Each row is a point. The points of each table are mixes of a few directions, plus a little noise. How many directions does each table use, and how many do they share? Where both have some left over, give the other angles between the two spaces (their principal angles), to ten degrees, smallest first.

First (6 x 2)
[[-34  46]
 [ 35 -49]
 [ -1   1]
 [ -9  13]
 [ 35 -48]
 [-28  38]]
Second (6 x 2)
[[-10  14]
 [-44  60]
 [ 32 -43]
 [-18  24]
 [ 33 -45]
 [  7  -9]]
Directions: first 1, second 1, shared 1

First (6 x 6)
[[-25 -11 -32  29  29  30]
 [ 24  13  38 -32 -28 -32]
 [-56  -7 -18  27  60  41]
 [  9  -1  -3   0 -10  -3]
 [  2   1   3  -2  -2  -4]
 [ 45   5  13 -22 -48 -33]]
Second (6 x 6)
[[ 45 -23 -21  43  -8 -40]
 [-36  17  11 -30   6  35]
 [ -9  22  57 -42  -1 -17]
 [-24  11   7 -20   5  24]
 [  3 -20 -58  40   3  24]
 [ 21  -6   4  10  -4 -26]]
Directions: first 2, second 2, shared 1; angles 50

First (11 x 11)
[[ -7  23 -26 -23 -12  -9  -3  20 -23   3 -18]
 [ -6  20 -22 -20 -10  -8  -3  17 -20   2 -16]
 [ -2   5  -6  -5  -3  -2  -1   5  -5   1  -4]
 [ -8  27 -30 -27 -14 -10  -3  23 -28   3 -21]
 [  8 -27  30  26  13  10   4 -23  28  -3  21]
 [ -3   9  -9  -9  -4  -3  -1   8  -9   1  -7]
 [ 10 -34  37  33  17  13   5 -28  34  -4  26]
 [  3  -9   9   8   5   3   2  -7   9  -1   7]
 [ 14 -49  54  48  25  19   6 -41  50  -6  38]
 [ -8  26 -29 -26 -13 -10  -3  22 -27   3 -20]
 [ -2   8  -9  -8  -4  -3  -1   6  -8   1  -6]]
Second (8 x 11)
[[  2  -6  -9 -11  -1  22  18  -8   1 -10  12]
 [ 47  28 -37  60   5 -19   4 -20  18  -7 -50]
 [-14 -11   8 -22  -2  13   5   3  -5  -1  19]
 [  3  14   9  26   3 -38 -29  11   0  15 -27]
 [-12  -3  13  -8   0  -7 -11   9  -5   7   5]
 [-18  -1  23  -5   0 -22 -25  17  -7  15   0]
 [ 14   1 -19   4   0  17  20 -14   6 -12   0]
 [-23 -23  10 -45  -4  35  19   2  -8  -7  41]]
Directions: first 1, second 2, shared 0; angles 80

First (10 x 14)
[[ -2  -1 -11   5   3  -3   9  -4   6  13  -5   4  -2  -1]
 [ -9  -2 -35  21   8 -10  30 -13  21  40 -16  11  -9  -2]
 [ -1   3   0   4  -3  -2   0  -1   2  -2   0  -2  -3  -1]
 [ 12  -9  30 -33   4  13 -25  15 -24 -27  14  -2  19   4]
 [ -5   7  -6  16  -6  -6   6  -6   9   2  -3  -3 -10  -2]
 [ -5   2 -15  12   1  -5  13  -6  10  15  -7   2  -7  -2]
 [  7  -3  18 -18   1   8 -15   9 -13 -18   8  -2  10   2]
 [ -8  10 -13  23  -8  -9  11  -9  14   7  -6  -3 -14  -3]
 [  4  -4   9 -13   3   5  -8   6  -9  -7   5   1   8   2]
 [  7  -2  22 -18  -1   8 -20  10 -15 -24  10  -4  10   2]]
Second (10 x 14)
[[ -1   0   1   1  -1  -2   0  -1   1   3   0  -2  -1   1]
 [ -6   4   1 -21   7 -12  -2  11  -5   2 -19 -27   1  -4]
 [  0  -1   1   9  -3  -3   0  -1   8   3  -6   2  -6   5]
 [ -1   2  -7   8 -10   9   8  -8   8   3  24   4   3  -8]
 [ -2   3 -17  -1  -2   8   3  24  20 -14 -25  -6   0 -15]
 [  3  -3  21 -49  27 -12 -14  -4 -60  -1   4 -15  19   7]
 [  1  -1  -5  24 -11   7   5  -5  20   2   8  14  -8   1]
 [  8  -7  11  26  -4   3  -2 -22  -2   6  21  31  -7  18]
 [  2   1  -8  -2   0  10   1   9   3 -10  -3   4   5  -9]
 [ -3   1   2   5  -3  -6   1  -2   7   6  -3  -5  -6   3]]
Directions: first 2, second 4, shared 0; angles 30, 90

First (8 x 24)
[[ 11 -18   5 -31 -24 -23  11   8  29  20  11   3   1  12  -1  19 -20  -2
    4  20   8   8 -19 -21]
 [ -9  14  -3  24  18  19  -9  -7 -23 -16  -9  -2   0  -9   0 -15  16   2
   -3 -16  -6  -6  15  16]
 [  0  -1   0  -1  -1  -1   0   1   1   1   0   0   0   1   0   1  -1   0
    1   1   1   1  -1  -2]
 [  4  -6   1 -10  -9  -8   4   3  10   7   4   1   0   4   0   6  -7  -1
    1   7   3   3  -7  -7]
 [  8 -13   3 -23 -18 -18   9   6  21  15   8   2   0   9   0  14 -15  -2
    4  15   6   6 -14 -15]
 [  7 -11   3 -19 -15 -14   7   5  18  12   7   2   1   7   0  11 -12  -1
    3  13   5   5 -12 -12]
 [-12  20  -5  35  27  26 -13  -9 -33 -23 -12  -3  -1 -13   0 -21  23   3
   -5 -23  -9  -9  22  23]
 [ -9  15  -4  26  20  20  -9  -7 -24 -17  -9  -3  -1 -10   0 -16  17   2
   -3 -16  -7  -7  17  17]]
Second (8 x 24)
[[-13  24 -23  30   1  12 -33 -27 -60   9   2  19 -24   3  -2 -20  22   7
   19 -39 -35   8 -19  20]
 [ 40 -13  17   3  -6   1  24  12   7 -12 -26 -10  30  26   2 -30 -10  -1
    6 -23  27   6  13  12]
 [ 12  -9  10  -7  -2  -3  14   9  18  -5  -6  -7  13   4   1  -1  -8  -2
   -4   6  15  -1   8  -3]
 [-21   3  -6  -8   4  -3  -8  -2   8   5  16   2 -13 -17  -1  22   1  -1
   -7  22  -9  -5  -4 -11]
 [  2  -6   6  -9   0  -3   8   7  17  -2   1  -5   5  -3   0   8  -6  -2
   -6  13   9  -3   5  -7]
 [ -4   1  -1  -1   0   0  -2  -1   0   1   2   1  -2  -2   0   3   1   0
   -1   3  -2  -1  -1  -1]
 [ -2   3  -3   4   0   1  -4  -3  -8   1   0   2  -3   0   0  -3   3   1
    3  -5  -4   1  -2   3]
 [-14  -2   0 -12   2  -4   0   4  17   2  11  -2  -5 -13   0  20  -3  -2
   -9  23   0  -5   0 -12]]
Directions: first 1, second 2, shared 0; angles 50

First (10 x 32)
[[ 14   4 -18  -6  22 -17  16  15 -11  -5  15   7   4  -4   3   0 -15   1
   16 -12   4 -10   5   8  29   8  -2   8  -6   2  -3  22]
 [ 38   1 -16  -7  33 -16  23  27 -13  -5  30   1  22  -1  -3 -16 -21  10
   39 -21  12 -12  -3  -3  53  10  -6  11 -17  -3 -10  35]
 [ 20 -11  33   8 -17  31 -12  -5  16  11   1 -24  24  10 -17 -28  14  13
   12   5   8  14 -22 -31  -6  -9  -3  -7  -8 -13  -7 -13]
 [-10   4 -13  -3   5 -12   4   1  -6  -4  -2  10 -11  -4   7  12  -5  -6
   -7  -1  -4  -5   9  13   0   4   2   3   4   6   3   4]
 [ 10 -16  55  15 -40  51 -29 -20  29  17 -13 -34  23  15 -22 -32  30  14
   -1  17   5  25 -30 -42 -35 -18  -1 -16  -3 -17  -5 -36]
 [-30  16 -48 -12  23 -44  17   6 -22 -15  -3  35 -35 -15  24  42 -20 -20
  -19  -6 -12 -19  33  44   8  13   5  11  12  19  10  18]
 [ -7   3 -10  -2   5  -9   3   1  -5  -3  -1   7  -8  -3   5   9  -4  -4
   -4  -1  -2  -4   7   9   1   3   1   2   3   4   2   3]
 [-29  -4  23   8 -35  23 -24 -25  16   7 -27  -7 -13   4  -1   7  23  -6
  -32  20  -9  15  -3  -6 -50 -12   5 -12  13  -1   7 -36]
 [ -6  -1   5   2  -7   5  -5  -5   4   2  -6  -1  -3   1  -1   1   5  -1
   -6   4  -2   3  -1  -1 -10  -2   1  -2   3   0   1  -7]
 [  0   3 -12  -4  10 -11   7   5  -6  -4   4   7  -3  -3   4   6  -7  -2
    2  -5   0  -6   6   8  10   4   0   4   0   3   0   9]]
Second (10 x 32)
[[  4  -6   0   3  -3   1   4   1  -1   1  -4   5  -3  -5   6   1  -8   5
    3  -1  -7   8  -1  -3   1   2  10   7  -5   4  -4  -8]
 [-18  33  -3 -15  15  -8 -17  -6   5  -6  21 -27  14  24 -28  -5  39 -23
  -15   5  34 -41   3  14  -7  -8 -52 -34  27 -25  21  39]
 [ 16 -28   2  13 -13   7  15   5  -5   5 -18  24 -12 -21  24   4 -34  20
   13  -4 -30  36  -2 -12   6   7  46  30 -24  21 -18 -34]
 [ -8  15  -1  -7   7  -4  -8  -3   2  -3   9 -13   6  11 -12  -2  18 -10
   -6   2  15 -19   1   6  -3  -3 -24 -16  12 -11   9  18]
 [-14  25  -2 -11  11  -6 -13  -4   4  -5  16 -21  11  18 -21  -4  29 -17
  -11   4  26 -31   2  11  -5  -6 -39 -26  21 -18  16  30]
 [  8 -15   1   7  -6   4   8   3  -2   3 -10  13  -6 -11  13   2 -18  10
    6  -2 -16  19  -2  -7   3   4  24  16 -12  11 -10 -18]
 [ 20 -37   3  17 -17   9  20   7  -6   6 -24  31 -16 -27  31   5 -44  26
   17  -5 -39  47  -4 -16   8   9  60  39 -31  28 -24 -45]
 [ -2   3   0  -1   1   0  -2  -1   0   0   2  -3   1   2  -2  -1   4  -2
   -1   0   3  -4   0   1  -1  -1  -5  -3   3  -2   2   4]
 [  6 -11   1   5  -5   3   6   2  -2   2  -7   9  -5  -8  10   2 -13   7
    5  -1 -12  14  -1  -5   2   3  18  12  -9   8  -7 -13]
 [-12  23  -2 -10  10  -6 -12  -4   3  -4  14 -19  10  17 -19  -3  27 -16
  -10   3  24 -29   2  10  -5  -5 -37 -24  19 -17  15  27]]
Directions: first 2, second 1, shared 0; angles 90

First (11 x 32)
[[ -1   0  -1   0   2  -3  -1   0   2   2   0  -1  -1   1   3  -4  -3   3
    0   1   4   5   2  -2   0  -1  -2  -2   2  -1  -1  -1]
 [  1   1   1   0  -2   4   1   0  -3  -2   1   1   1  -1  -3   5   3  -4
    0  -1  -4  -7  -2   3   0   0   2   2  -2   1   2   1]
 [ -8  -3  -6   0  11 -19  -7   0  12  12  -2  -4  -8   5  16 -24 -14  19
   -1   4  24  35   8 -14   0  -2 -12  -9   9  -6  -9  -6]
 [  0   0   0   0   0   0   0   0   0   0   0   0   0   0   0   1   0   0
    0   0  -1  -1   0   0   0   0   0   0   0   0   1   0]
 [ 14   5  10  -1 -20  34  13   0 -22 -20   4   8  13  -8 -27  42  25 -33
    1  -8 -41 -60 -16  24   0   4  20  16 -16   9  15  11]
 [  1   0   0   0  -1   1   1   0  -1  -1   0   0   1   0  -1   2   1  -2
    0   0  -2  -2  -1   1   0   0   1   1   0   0   1   0]
 [  4   2   3   0  -6  11   4   0  -7  -7   1   2   4  -3  -9  14   8 -11
    0  -3 -13 -19  -5   8   0   2   6   5  -5   3   5   4]
 [  9   3   6   0 -13  22   8   0 -14 -13   3   5   8  -5 -18  27  16 -21
    1  -5 -27 -39 -10  15   0   3  13  10 -10   6  10   7]
 [ -1   0  -1   0   1  -3  -1   0   2   2   0   0  -1   1   2  -3  -2   3
    0   1   3   5   2  -2   0   0  -2  -1   1  -1  -1  -1]
 [ -9  -3  -7   0  13 -22  -8   0  14  13  -3  -5  -8   5  18 -27 -16  21
   -1   5  26  39  10 -15   0  -3 -13 -10  10  -6 -10  -7]
 [-11  -4  -8   0  15 -26  -9   0  16  16  -3  -6 -10   6  21 -32 -19  24
   -1   6  32  45  12 -18   0  -3 -15 -12  12  -7 -11  -8]]
Second (9 x 32)
[[  4   9 -21  18 -31  -5  10   3   4  22 -24  -7  11  15  -6 -11  -3  -1
  -11 -14   5   4 -17   6 -25 -10   0  21  15  16   8  -9]
 [ 21 -13  31   0 -26  22  -8  21   9  29  -6  10  -2   5  16  -1 -14  22
   -1  -1  10  41  -5  12   3   8 -15 -14  15  27  22  -3]
 [ 12  -7  14 -10  -5  17   5  13  -7 -10   8   5  -2 -11  -3  10   9  -7
    9   1  -8  -5  -1   1   0  17  -3   0  -4   4  17  10]
 [ -9  -8  -4 -10  24 -13  -1 -11   2 -10  12   1  -9  -5  -1   2   4   0
    1  12   7  -6  18 -11  16   1   1  -2 -11 -10 -10  11]
 [  3  -6   2   3  -8   3   1  -5   1   5  -2   2   3   4  -6   8   3   0
   -6   2  -1  -6   2   6   5  -5   4   4  -2  11   2   5]
 [-24  12  -8  12  20 -18  -8 -22  -1 -23   3 -10   9   3  -3  -3   0  -1
   -5   1  -7 -16   2  -3   2 -22  16  -7  -7 -20 -30 -13]
 [ -7  -8  24   0   9  -2  -9   8   0 -29  14  -6   8 -10  11 -12  -1  15
    6   4   5  21   6 -13  -3   6  -2 -21   3  -8   0  -6]
 [ -1  18 -13  -3   4   5   3   3  -8  -1  -4   1  -4  -4  -3   2  -1 -16
    8  -8 -13 -17 -13   4  -8   3   0   4  -3 -14  -4  -6]
 [ -1   3 -24  -9  12  -8   7  -9   1  15  -1   4 -15   2  -6   4   2 -12
    0   4   3 -16   7  -2   9   0  -2  14  -8  -6  -6  10]]
Directions: first 1, second 6, shared 1

First (10 x 32)
[[  1  -4  -2   6   1   3 -16 -11 -11 -10  -5  -4  -3   3  -6   9  -4  -6
   15   8   2  -9   5  -2  15   0  -1  -5   0   4 -13   0]
 [ -1   5   3  -7  -1  -4  21  15  15  14   6   5   5  -4   8 -12   5   8
  -20 -12  -2  11  -6   3 -19   0   1   7   0  -5  17   0]
 [  0  -6  -3   8   1   4 -23 -16 -16 -16  -8  -6  -5   5  -9  14  -6  -9
   23  13   2 -13   7  -3  21   0  -1  -8  -1   5 -20   0]
 [ -1  15   7 -22  -3 -10  60  42  42  40  19  15  13 -13  23 -36  14  24
  -60 -34  -5  33 -18   8 -56   1   3  22   0 -13  50  -1]
 [  0   6   3  -9  -1  -5  25  18  18  17   8   7   5  -5  10 -15   6  10
  -25 -14  -2  14  -7   3 -24   0   1   9   0  -6  21   0]
 [  0  -3  -1   3   0   2 -10  -7  -7  -7  -3  -2  -2   2  -4   6  -3  -4
   10   6   1  -6   3  -1   9   0   0  -4   0   2  -9   0]
 [  0   3   1  -3  -1  -1   9   6   6   6   3   2   2  -2   4  -6   2   3
   -9  -5   0   5  -3   1  -8   1   1   3   0  -2   7   0]
 [  1  -7  -4  10   1   4 -28 -20 -20 -19  -9  -7  -6   6 -11  17  -7 -11
   28  15   2 -16   8  -3  26   0  -2 -10  -1   6 -23   0]
 [  0  -2  -1   4   1   2 -10  -7  -7  -7  -3  -2  -2   2  -3   6  -2  -3
    9   6   1  -5   3  -1   9   0   0  -4   0   2  -9   0]
 [  1  -7  -3  10   1   4 -29 -20 -20 -19  -9  -7  -7   6 -11  17  -7 -11
   28  16   2 -16   9  -3  26   0  -1 -10   0   6 -24   0]]
Second (11 x 32)
[[ -8  -8   4  -4   0 -19  -7  17  13  -7   3  -1  12  20  -8  22  21  -8
   -7 -22 -14   7  -6   1  28  18  41  -8   3  -3   2  20]
 [  6   9   4   2   1  18   6 -11  -7   5  -2   4 -10 -14   5 -13 -16   6
   10  23  13  -5   6  -3 -23  -6 -28   3   3   4   4 -11]
 [  3   4  -1   2   0   9   3  -8  -6   3  -1   1  -5  -9   3  -9  -9   4
    3  10   6  -3   3  -1 -12  -7 -18   3  -1   1  -1  -9]
 [  4 -20 -44   8 -10 -18  -7 -17 -21   0  -1 -23   3 -11   5 -27   0   4
  -33 -35 -18  -5  -8  14   5 -54 -28  21 -32 -10 -38 -29]
 [  7  12   4   3   2  22   8 -14  -9   7  -3   5 -13 -18   7 -17 -21   8
   13  29  17  -6   8  -4 -29  -9 -36   5   3   5   4 -15]
 [ -7 -24 -27   0  -7 -36 -13   9   1  -8   3 -18  17  17  -6   8  26  -7
  -32 -52 -29   5 -14  12  38 -16  30   5 -19 -11 -24   4]
 [ -5   4  17  -4   4  -1   0  13  13  -3   1   8   4  12  -5  18   8  -5
    9   3   1   4   1  -4   9  27  26 -11  12   3  14  18]
 [  1   5   7  -1   2   6   2   0   2   1   0   4  -2  -1   0   1  -3   1
    7  10   5   0   3  -3  -5   7  -2  -2   5   2   6   2]
 [ -2   1   7  -2   2  -1   0   6   6  -1   1   3   2   6  -2   8   4  -2
    4   1   0   2   0  -2   5  12  12  -5   5   1   6   8]
 [ -2   9  21  -3   5   8   3   8  10   0   1  11  -1   5  -2  12   0  -2
   15  17   9   2   4  -7  -3  25  13 -10  15   5  17  13]
 [  3   8   8   0   2  12   4  -3  -1   3  -1   6  -6  -6   2  -3  -9   2
   10  17  10  -2   4  -4 -13   4 -11  -1   6   3   7  -2]]
Directions: first 1, second 2, shared 0; angles 90

First (11 x 32)
[[ 18 -22  -2 -20   1 -29 -33   3 -39 -15   4  14  12  18  -4  23 -51  33
   -5 -22 -16   9   7   5  17  13 -20  -7  14   3 -22  10]
 [ -7   5  -1  -2   0  14  23  -5   3   0  -5 -11  -8 -14 -12 -13  16   3
   -3   3  15 -14   0  -3  -4 -12  -3   7   4 -19  11  -9]
 [  4  -5   2 -11  -5 -14  -8 -11   5   2  10   3   1   4 -17   5   0  -3
  -18  -1   4   3   1   4  -7   0   4  -9   4  -2  -4  -1]
 [-31  13 -28  10  -8  15  47 -21   2 -15   4 -13 -26 -51 -26 -47  29  -3
   11  14  60 -16 -15 -20  -2 -20  26  -5 -15 -21  29   0]
 [-24  15 -18  21  -7   7  22 -12  22  -1   9  -3 -15 -28  -4 -31  31 -27
   12  19  35   2 -16 -12  -7  -6  37 -11 -24   7  20   6]
 [ 26 -16  19 -15   8 -11 -33  18 -20   3  -8   9  20  36  17  37 -36  21
   -6 -19 -46   6  15  14   9  14 -34   9  19   6 -25  -1]
 [  7  -1  14 -18  -8 -13  -7 -20  31  18  15  -2   2  11 -31   9  23 -22
  -42   6   2   2   3  11 -25  -6   8 -10   9  -6  -2 -12]
 [ 18 -10  15 -12   2 -15 -29   5  -1   8   2   8  14  28   5  27 -17   2
  -15  -9 -29  10   8  12  -2  10 -13  -1  11  10 -17  -1]
 [ -7  10  -3  27   6  14   1  17   6   2  -8   2   1  -1  36  -5   5 -14
   31   8 -10   7  -6  -5   7   8  10   5 -18  21   4   9]
 [ 19 -11  15 -11  11   6 -12  21 -27  -2 -19   0  13  23  18  24 -30  30
    4 -18 -36  -6  15   8  13   5 -41  19  20  -7 -15  -5]
 [-23  20 -14  31   1  25  29   4  17  -1  -6  -7 -13 -27  18 -30  30 -21
   31  18  21  -3 -13 -14   0  -6  25   3 -24   7  22   4]]
Second (9 x 32)
[[-23 -10 -11  -3 -22  -5 -20  -8 -17 -21   7  20 -24   1  -4  -3 -17  23
    7  -6  25  21  21 -14  -1  10  14 -26 -17  48 -19   7]
 [ 28  -6   4   1  17 -19 -21  16 -13   5  -1   2  28  19  20  21 -30  -1
    6  -9 -37   2 -13  13  16  12 -15  10  10 -11  -6  12]
 [  1  12  11  10   7  22  17   9  21  15 -11 -12   3   1  13  -3  26 -17
    3  10 -11 -11  -2   4  -7  -6  -5  16   1 -10  11  -9]
 [ 28 -12  -7  -7  20 -21 -10  14 -41 -10  -5  -2  26   3   9  14 -48  24
   12 -19 -25  -9 -15   7  30   5 -28  15  19 -33  -2  13]
 [ -9  27  -3  31   9  20  32   1  47  22   1 -16   2 -19  14 -24  52 -54
   12  28   7  -8 -27  -1 -12 -10  29  10 -17 -12  31  -1]
 [-27  -9   3 -19 -26  20   2 -13 -11 -17  -5   7 -36  -1 -24  -6   4  39
  -12  -8  31   4  39 -14 -13  -6  -7 -15  -1  29 -18 -16]
 [-22  -4   1  -7 -22   9  -5 -11   3  -8   3  10 -26   2 -13  -5   9  13
   -8   0  23  11  25  -9 -14   0   9 -17  -9  34 -12  -7]
 [  0  12   6   5  -1  -1   7 -11  40  21  10  -7   2  -1  -9  -5  36 -39
  -18  17   3   0 -11   7 -20  -6  21  -3  -4  -6  13  -6]
 [ 25 -10  -7 -11  16 -26  -5   2 -28  -7   2  -4  23  -1  -6  10 -34  13
   -2 -14 -13 -10 -18   8  21   1 -18   9  18 -38   3  10]]
Directions: first 4, second 5, shared 4

First (8 x 32)
[[  5  11 -32  33  17   3   9   1  11 -53  -6   6 -16   0 -14  30  -4  -6
    9  16 -20   5  -2 -16 -19  -4 -14 -35  38 -11  -3 -30]
 [  7  -4 -22  28  22   5  18  16   0 -18  10   6 -17   9  -4  14   3   0
   -4   6  -3   4  15  -3 -25   4  -6 -17  18  -9  -2 -17]
 [ -9  17  19 -22 -16  12 -30 -15  32 -29 -18   5  27 -16 -11 -34 -32   3
   17  -2  -2 -21 -49 -18  33  -7  12   1   7 -26   3  -1]
 [  0  -3  21 -12   2  11  -1  14   1  31  12   4   2   2   9 -23  -3   3
   -3 -11  22  -3  -6  12  11  16   9  23 -20 -11  -2  11]
 [  8  -4   7  10  12   5  11  17 -21  25   9  -2 -24  -4  18  26  14   0
   -5  -2  15  18  13  14  -5  25  -9  18 -20  11  -8  10]
 [ -5  16   6  -6   6  12  -2   7  21  24  15  13   2  14  -6 -20  -1 -14
    9  -8  20  -3 -23  21  19   7   8   4   9 -29  -8 -17]
 [ -3 -29 -16 -10 -25 -32   0 -27 -14 -31 -20 -19  28  -2  -9 -12  -2  21
  -17   7 -39 -18  38 -33 -28 -44   4 -20   0  37  23  19]
 [ -2  -4  17 -20 -18 -18  -4 -12 -29  50  -2 -13  -2  -4  18  20  25  -5
   -6  -6   7  17  15  21  12   3  -4  25 -33  38  -5  25]]
Second (11 x 32)
[[  9  29  13  28   2  14  22  41  35  -8 -12  56 -34   5  -5   3  -2   0
    4  10  -1  44 -17 -17  -1  40 -30  -2  19  -1  -8  -8]
 [  5 -27  10 -10 -21 -16  -9 -17   5 -15 -19  -9  23 -15 -11 -33 -22  24
  -24   1 -26  -9  26 -30 -15 -17  12  17 -10  29  24  32]
 [  6   3   5  20   5   9  -5  -3  31 -15  -4  21  -4 -20 -21  -2 -27   2
   -3   7  -6   5 -10 -12   8  10   1  14   6   4  -5  -3]
 [-11   7 -10 -19  -1  -8   0  -6 -37  18   9 -25   2  15  24  28  35 -13
   16  -6  13  -9  -4  25   8 -13  -3 -20  -8  -6 -10  -8]
 [  6  14  -5  -7  -4  -3 -22 -20   0 -39 -27 -30  -3  -4   1  10  -4  -9
    4   7 -22  11  -9  -9  -6  -4   1  -3  31 -15  19  -1]
 [-15   3 -15 -15  14   1   9   4 -43  42  34 -21   1  24  26  27  41 -18
   20 -13  34 -22  -5  45  12 -11   3 -22 -17 -19 -23 -20]
 [  3 -14  11  12  -7   0   2  -2  23  -1  -3  24   8 -19 -19 -18 -26  16
  -13   3  -8  -2   7 -20   2   2   2  17 -14  25  -1  14]
 [ 18 -10   2   7  16  13  10  30  24 -21   0  -2  -7  26  -6 -60 -19  11
  -24  -4  -6   7  20 -14 -40  18  15  12  37 -44  37   4]
 [ -6 -22  -7  -1  14   4  -7 -18  -5  19  27 -15  19 -10  -9  -5 -12  -2
   -2  -8  15 -34   5  18  10 -17  23   9 -20  -3 -11  -6]
 [ -9  10 -11 -11  -1  -5 -20 -32 -21  -3  -2 -29   5 -11   7  41  12 -18
   19   1   1 -10 -18  18  21 -16   1 -11  -2   0 -13 -13]
 [ -5   8  10  -3 -18  -9  22  23 -11  24  -3  30  -8  10  14  10  25   8
    4   1   6  17   4  -5   3   7 -24 -11 -20  29 -11  10]]
Directions: first 5, second 5, shared 2; angles 40, 70, 70
